Rows are points. Two turns around zero, p and q, are shown by what they do to some points. Write where each new point lands after one turn and then the other. Backwards means that the second turn is done in reverse. Each puzzle has new turns, and all numbers are rounded.

Turn p:
[4.1 3.3] -> [ 1.6 -5.0]
[ 1.2 -3.1] -> [-3.3  0.0]
[-4.2  0.7] -> [2.2 3.7]
[0.7 1.4] -> [ 1.0 -1.2]
[-1.8 -2.3] -> [-1.5  2.5]
Turn q:
[-0.4  0.1] -> [-0.4  0.2]
[1.0 5.7] -> [2.3 5.3]
[ 0.9 -3.3] -> [ 0.1 -3.4]
[-1.5 -2.5] -> [-2.0 -2.1]
Where do these land?
p, then q: [-2.1  2.4] -> [3.2 0.4]
p, then q: [ 1.5 -5.5] -> [-5.4  1.9]
q, then p backwards: [-0.5  3.2] -> [-3.1 -1.0]
q, then p: [ 1.2 -0.1] -> [-0.8 -0.9]

Turn p:
[-1.1 -2.9  0.1  0.1] -> [ 1.4 -0.1  2.6 -1.0]
[-4.3  0.8  1.4 -3.5] -> [-4.1  2.5  3.1  0.2]
[-0.3  3.5 -2.3  0.5] -> [-2.1  0.5 -3.3 -1.5]
[ 4.1 -4.3 -1.7 -1.2] -> [6.0 1.9 0.1 0.6]
[1.5 2.9 2.5 4.1] -> [-1.2 -4.8 -2.5  1.6]
Turn q:
[ 0.2  1.5 -1.7  0.9] -> [ 2.4 -0.4 -0.1  0.2]
[-3.4 -0.6  3.7 -1.4] -> [-3.1  3.6 -0.8 -2.1]
[3.0 0.9 1.6 1.6] -> [ 0.0 -3.2  0.0 -2.1]
[-1.2 -4.7 -1.6  0.8] -> [-1.5  1.1  4.0  2.7]
[ 4.9 -2.3 -3.5 -0.8] -> [ 0.1 -4.7  0.9  4.4]
[-3.6  5.3  1.6 -1.1] -> [ 2.2  3.7 -4.1 -3.2]
Where do these land?
p, then q backwards: [-7.9 -1.2 -1.5  2.1] -> [ 0.5 -2.3  6.4  4.9]
p, then q: [ 3.4  0.8 -0.9  1.6] -> [ 1.5 -2.1  1.4  2.6]
p, then q: [ 3.4 -2.4 -0.1 -1.0] -> [ 1.1 -4.0  0.2 -0.9]
q, then p: [-1.8  2.2 -0.5 -2.0] -> [-0.2  0.8 -3.2 -1.2]
p, then q: [ 2.9  0.5  3.0 -0.6] -> [ 1.5 -1.3  3.5 -1.3]
